Each row is a point. The points of each table are mixes of a few directions, plus a little noise. Count the directions of each table, and those that both share. Where both have some left over, give the other angles between the two spaces (their principal angles), to ten degrees, smallest first.
In the rows, zero is written as 128.

First (7 x 3):
[[112 134 135]
 [140 124 122]
 [221  90  88]
 [ 98 140 140]
 [142 122 123]
 [108 137 136]
 [ 76 150 151]]
Second (6 x 3):
[[202  98  97]
 [ 95 141 142]
 [172 110 109]
 [112 134 135]
 [105 137 138]
 [ 81 147 148]]
Directions: first 1, second 1, shared 1

First (8 x 6):
[[128 121 134 136 125 142]
 [122 176  89  74 148  36]
 [130 102 150 158 118 178]
 [129 121 134 135 125 141]
 [131 101 150 158 117 179]
 [129 124 132 133 127 137]
 [130 108 145 151 119 167]
 [123 170  93  80 144  46]]
Second (9 x 6):
[[105 116  80 196 158 153]
 [ 84  99  59 175 155 154]
 [155 149 161 129 124 117]
 [141 141 148  83 115 101]
 [153 143 164 139 122 132]
 [136 111 160 113 106 153]
 [166 174 163 130 132  93]
 [111  92 128 100 109 155]
 [103 128  88  84 132  94]]
Directions: first 1, second 3, shared 1

First (10 x 8):
[[ 90 152  80 101 145 228 217  84]
 [123  69 167 124 161 167 153  84]
 [135 143 130 120 133 110  89 152]
 [156 110 159 129 127 121 109 114]
 [113  97 104 133 115 120 136 123]
 [121 135 134 171 101  84 159 144]
 [165 142 152 116 127 123  87 126]
 [118 138 160 151 143  89 119 166]
 [140 127 117 107 127 109  68 147]
 [121 167  77 126 100 131 142 138]]
Second (9 x 8):
[[159 112 138 134 134 108 120 144]
 [ 64  94 148 112 102 163 135 118]
 [ 51 149 108 131 125 198 156  82]
 [126 206  84 124 138 127 134 105]
 [198 156 115 137 148  79 114 147]
 [155  62 154 170 152 151 137 136]
 [137 118 136 125 125 117 123 137]
 [111 111 154  79  85  86 104 156]
 [151 145 116 140 143 123 129 126]]
Directions: first 5, second 3, shared 0; angles 30, 30, 70

First (10 x 11):
[[147 131 132 122 111 140 122 121 115 121 132]
 [ 91 111 112 131 170 109 139 142 164 150 108]
 [ 93 121 101 135 214 142 143 151 162 129  83]
 [154 163 106  92 121 160 139 117  88 119 125]
 [180 130 215 181 135  28 135 134  83 126 205]
 [108 148  85  92  98 175 128 116 125 127 106]
 [ 99  90 139 166 185 126 119 152 180 125  97]
 [163 115 143 126  89 149 106 117 123 116 135]
 [108 145 138 148  94 134 120 125 118 109 140]
 [135 125 110  89  61 117 128 107 121 159 147]]
Second (9 x 11):
[[174  97 180 150 128  37  73 131 158 196 123]
 [109 141 106 119 128 166 151 127 115 100 130]
 [ 94 151  90 111 128 195 169 126 106  78 132]
 [175  97 181 151 128  35  72 131 158 197 123]
 [110 140 108 119 128 163 150 127 116 102 130]
 [112 139 110 120 128 160 147 127 118 104 130]
 [ 99 147  95 114 128 186 163 126 109  85 131]
 [150 113 152 139 128  85 102 129 142 160 126]
 [130 127 130 129 128 124 126 128 129 131 128]]
Directions: first 5, second 1, shared 0; angles 30

First (9 x 12):
[[153 156 177 111 194  97  88 160  97 115  72 151]
 [111 114 117 135  94 137 147 120 140 129 149 114]
 [188 135  25 131 170 171 119  67 156 176 168 173]
 [116 127 154 127 122 117 127 143 121 118 117 118]
 [148 137 119 124 154 129 116 123 126 134 121 144]
 [156 145 127 120 172 123 106 129 120 132 109 150]
 [106 124 158 129 108 116 134 145 121 114 119 111]
 [122 130 148 126 128 119 126 140 121 119 116 124]
 [ 54  86 129 150  11 142 188 125 152 116 179  68]]
Second (8 x 12):
[[122 143 133 116 110 111 119 121 148 140 138 150]
 [149 136 158 125  80 140  87 138 113 123 128 146]
 [109 146 120 111 128  97 135 114 167 147 141 154]
 [129  93 104 157 182 159 166 137  95 105 110  73]
 [ 93 176 124  82 103  56 124  98 214 173 161 201]
 [114 136 120 120 136 110 139 120 150 139 134 139]
 [158 104 144 152 121 176 111 149  72 100 108  93]
 [148  90 123 162 161 177 145 145  73  97 105  69]]
Directions: first 2, second 2, shared 0; angles 70, 90

First (9 x 18):
[[111 182  94 129  91 107  93 166 148 133 123 102 145 120 125 114  86  91]
 [124  88 140 145 161 117 196 119 110 156 179 115 112 152  67 142 154 193]
 [150 140  51 130  46 118  46 104 112 133 144 150 116 106 122 179 172 139]
 [148 140 117 128 104 134  75 101 129  96 107 149 145 102 159 154 142  96]
 [102  83 162 106 162 138 199 190 120 183 143 106  75 183 103  69 112 209]
 [119 137 133 124 127 137 118 142 130 129 122 116 134 124 134 121 112 127]
 [113 141 167 129 157 176 115 101 121 107 110 120 161  94 165 135 113 103]
 [164 118 161 130 145 103 119 120 149  79 106 142 154 127 136 141 128  99]
 [121 120 124 126 159 120 193 112 133 133 116 151 111 146 141  99 137  96]]
Second (10 x 18):
[[163 142 138  80  89 188 138 156 124 137 198 151 114 106 146 114 111  99]
 [ 74 107 113 201 187  36 113  86 133 114  20  92 150 162 101 150 154 172]
 [127 128 128 130 129 126 128 127 128 128 126 127 128 129 127 129 129 129]
 [ 96 115 119 171 163  73 119 103 131 119  64 107 141 148 112 141 143 154]
 [ 84 111 115 187 176  54 116  94 132 116  41  99 145 155 106 146 149 164]
 [149 136 134 100 105 164 134 144 126 134 170 142 120 115 138 120 118 111]
 [155 139 136  91  98 174 136 149 125 135 182 146 117 111 142 117 115 106]
 [156 139 136  91  98 175 136 149 125 135 183 146 117 111 142 117 115 105]
 [167 143 139  76  86 194 139 158 124 138 205 154 113 104 147 113 110  96]
 [110 121 123 153 148  97 123 114 130 123  91 116 135 139 119 135 137 143]]
Directions: first 6, second 1, shared 0; angles 70

First (10 x 20):
[[130 184  89  97  96 137 118 113 142 165  95  88 113 124  72  98 119 135
  137 165]
 [165 117 123 127 128  62  81 188  72 118 131 123 132  91 140 148 120 128
  153  53]
 [134 137 120 122 122 118 119 135 122 133 122 120 126 121 120 126 125 129
  134 122]
 [ 55 180 173 151  92 157 106 102 107 136 102  79 132 113 125  78 132 153
  112 240]
 [145 125 113 118 130 124 132 130 136 132 127 130 124 132 118 132 126 124
  132 112]
 [120  75 161 154 162 142 158 123 139  98 159 173 140 147 174 152 138 118
  110 112]
 [ 72 142 170 155 118 159 131 103 126 122 124 114 136 129 145 103 135 141
  109 203]
 [201 163  36  66 110  96 113 147 144 169 102 108 104 123  55 134 110 117
  163  66]
 [122  70 161 156 166 141 161 125 141  95 162 176 142 150 178 157 139 117
  111 107]
 [138  88 133 135 157 142 161 120 153 112 151 167 133 152 150 152 134 115
  119 104]]
Second (11 x 20):
[[143 131 129 112 124 112  85 145 139 112 139 140 121 103 152 150 104 148
  130 122]
 [127 122 137 123 129 135 111 124 151 113 140 146 125 120 153 144 114 140
  120 140]
 [125 116 143 121 132 146 115 116 169 105 148 158 123 123 166 154 109 145
  113 150]
 [173 162  96 108  98  44  57 198  49 144 102  80 123  73  99 122 116 132
  173  58]
 [120 119 136 130 136 146 140 112 149 121 135 142 130 138 141 133 127 129
  119 145]
 [113 115 141 132 137 158 144 104 164 118 142 150 128 143 150 138 126 133
  111 157]
 [108 151  99 166 126 120 229 126  24 204  71  46 148 181   7  41 209  59
  153  90]
 [120 113 144 124 137 152 120 112 175 103 149 163 126 129 167 154 110 145
  109 156]
 [144 128 129 110 121 108  75 146 142 106 140 144 120  95 159 154  98 154
  129 124]
 [123 128 127 132 129 132 137 126 125 132 123 125 127 133 122 123 133 125
  128 130]
 [102 124 131 150 139 158 196 100 119 151 115 114 139 170  93  98 165  96
  120 142]]
Directions: first 3, second 2, shared 1; angles 70

First (9 x 32):
[[118 134 137 178 138 140 156 155 177 136 106 151 144  98 150 188 162 133
  117 139 116 122 134 114 108  96 147 149 119 103 145 104]
 [148  92 173 100  96 121 125 176 148 104 200  67 132 192 115  78 108 172
   91  96 160 165 144 114 128 113 122  98 164 205 100  67]
 [114  78 130  85  91 113  90 123 128 143 153  94 147 129  84  76 119 117
  124 118 184 117 112 153 110 144 114  96 124 158 103 134]
 [159 202  79 134 178 148 136  67  46 113 101 158  74 162 158 142  94 122
  160 142  75 129 129 134 173 158 109 155 136  91 145 193]
 [158 151  81 104 139 154 102  73  61 125 147 112  92 193 119 107  79 130
  147 131 144 124 116 159 145 158  92 123 148 131 120 191]
 [110 131 138  95 131  89 124 112 100 123 100 145 126  83 119  89 132 100
  148 125 100 127 125 121 151 156 138 123 108 119 126 132]
 [ 96  90 173 150 104 107 144 185 203 137 118 133 172  69 126 148 177 127
  105 124 134 128 136 105  99  96 158 126 111 133 129  66]
 [152 177 116 149 162 144 151 115 101 111 118 145  96 156 160 152 114 141
  134 134  85 141 140 114 155 128 126 151 143 113 142 140]
 [ 96  98 125 161 112 134 125 145 188 161 106 144 167  70 119 173 168 110
  123 142 156  98 117 138  85 104 142 134 102 103 137 123]]
Second (8 x 32):
[[ 94 117 122 144  68 117 111 125 136 119 150 109 147 112 137 127 139 149
   99 120 139 121 132 137 107 116 104 148 108 118 110  71]
 [112 109 137 162  49  88 131 157 135 119 163 161 159  80 128 122 165 175
  109 111 149 122 121 137 124 117 126 134 136 107 106  54]
 [164 159 118 114 197 136 143 110 126 124 122 115  96 146  96 131 105  97
  151 163  70 144 168 105 159 173 124  87 113 170 112 166]
 [ 94 142  94 152  99  87 114 101 126  98 133  89 139 105  97 120 125 103
  120 163 106 100 161 131 139 145 116 103  98 147 101  96]
 [161 127 146 107 164 171 125 134 140 152 123 141 118 169 150 163 110 112
  125 101 128 137 120 108 122 124 122 145 100 123 147 180]
 [143 137 123 131 158 116 131 129 118 127 100 149 130 135 120 140 117  84
  152 132 140 101 115 122 149 125 162 109 130 125 155 190]
 [132 116 142 157  67  90 143 160 137 120 174 169 148  80 118 119 165 188
  116 119 125 141 136 129 136 136 121 119 139 122  92  51]
 [123 120 142  57 221 221 125 108 105 163  55  94  87 198 177 103  97 116
  151 116 170 158  73 153  85  86 149 179 199 112 201 214]]
Directions: first 4, second 5, shared 0; angles 50, 50, 60, 70

First (10 x 32):
[[125 102 116  87 118 157 157 104 167  91 117 129 133 130 119 159 122 114
  140  97  99 144  86 102 137 165 118  92  86 122 147  99]
 [133 167 145 193 142  84  86 167  70 186 142 126 119 125 142  79 136 150
  108 174 173 107 191 170 114  69 145 184 193 136 101 172]
 [125 102 115  81 120 158 158  99 170  88 116 128 135 128 120 161 121 115
  142  97  97 143  85 101 138 169 116  89  83 122 148  97]
 [124 103 115  85 120 158 155 101 166  90 117 130 134 131 119 159 122 114
  141  99  97 140  87 102 139 167 120  92  85 124 145  99]
 [133 165 145 190 140  88  86 166  73 183 141 126 120 124 140  80 136 148
  110 173 171 108 188 167 115  71 145 183 192 136 102 169]
 [133 152 139 169 135 102 100 153  91 165 137 129 124 125 136  99 133 142
  116 155 155 115 168 153 119  91 138 163 170 134 111 156]
 [125 112 119 102 124 146 145 111 153 103 124 128 132 131 123 147 124 119
  135 110 112 136 101 111 134 153 120 105 101 125 139 109]
 [135 171 149 201 141  80  80 173  62 192 144 127 120 125 142  75 139 150
  106 178 177 104 198 175 112  61 146 191 201 137  98 176]
 [124 103 117  86 120 155 155 104 165  91 120 130 134 131 119 159 122 114
  140 100  99 142  88 102 136 164 118  93  86 125 144  99]
 [125 102 116  85 119 158 154 101 168  90 119 127 132 131 120 160 122 114
  140  97  99 141  86 100 139 168 118  91  83 123 146  98]]
Second (10 x 32):
[[ 53 183 112 180 147 116  68 107 119  72 105 123 110  90 125 120 147 137
  113  92  94 137 137 138 148  85 123 187 145 151 154 125]
 [ 97 133 119 144 147 129 143 125 139 128 124 142 121 101 138 147 165 110
  113 116 119 141 140 153 167 124 117 163 127 125 131 118]
 [158 109 137 123 127 128 166 150 122 179 139 133 133 142 133 120 131 121
  126 150 149 114 148 148 133 137 133 128 139 119 113 130]
 [169 110 143 108 120 119 121 140 123 143 148 133 138 140 136 137 117 132
  137 161 161 138 117 107  99 137 129  88 117 115 104 150]
 [164  85 135  79 126 134 151 126 157 128 149 148 142 128 143 179 138 108
  138 149 151 163  93  99 124 166 115  69  80 100 106 132]
 [ 51 175 107 179 149 127 100 109 125  87 101 124 108  92 123 118 155 128
  108  83  85 127 146 156 167  94 123 200 148 151 159 111]
 [ 88 154 112 132 120 139  90  96 135  59 102 109 121 124 107 118 105 143
  136  83  82 126 102 103 119 121 128 129 121 151 164 111]
 [ 81 188 118 181 124 119  65 117  95  91 100  97 113 128 105  70 101 163
  124  95  93  96 146 135 113  79 143 178 174 166 161 128]
 [202  52 137  62 114 158 244 150 157 205 148 140 147 166 132 148 127  98
  139 154 151 114 126 139 142 193 128  77 102  97 107 107]
 [219  92 160  93 107 111 132 163 108 187 165 129 147 169 137 121  95 140
  146 197 194 123 124 103  70 143 140  60 126 106  83 168]]
Directions: first 1, second 4, shared 1
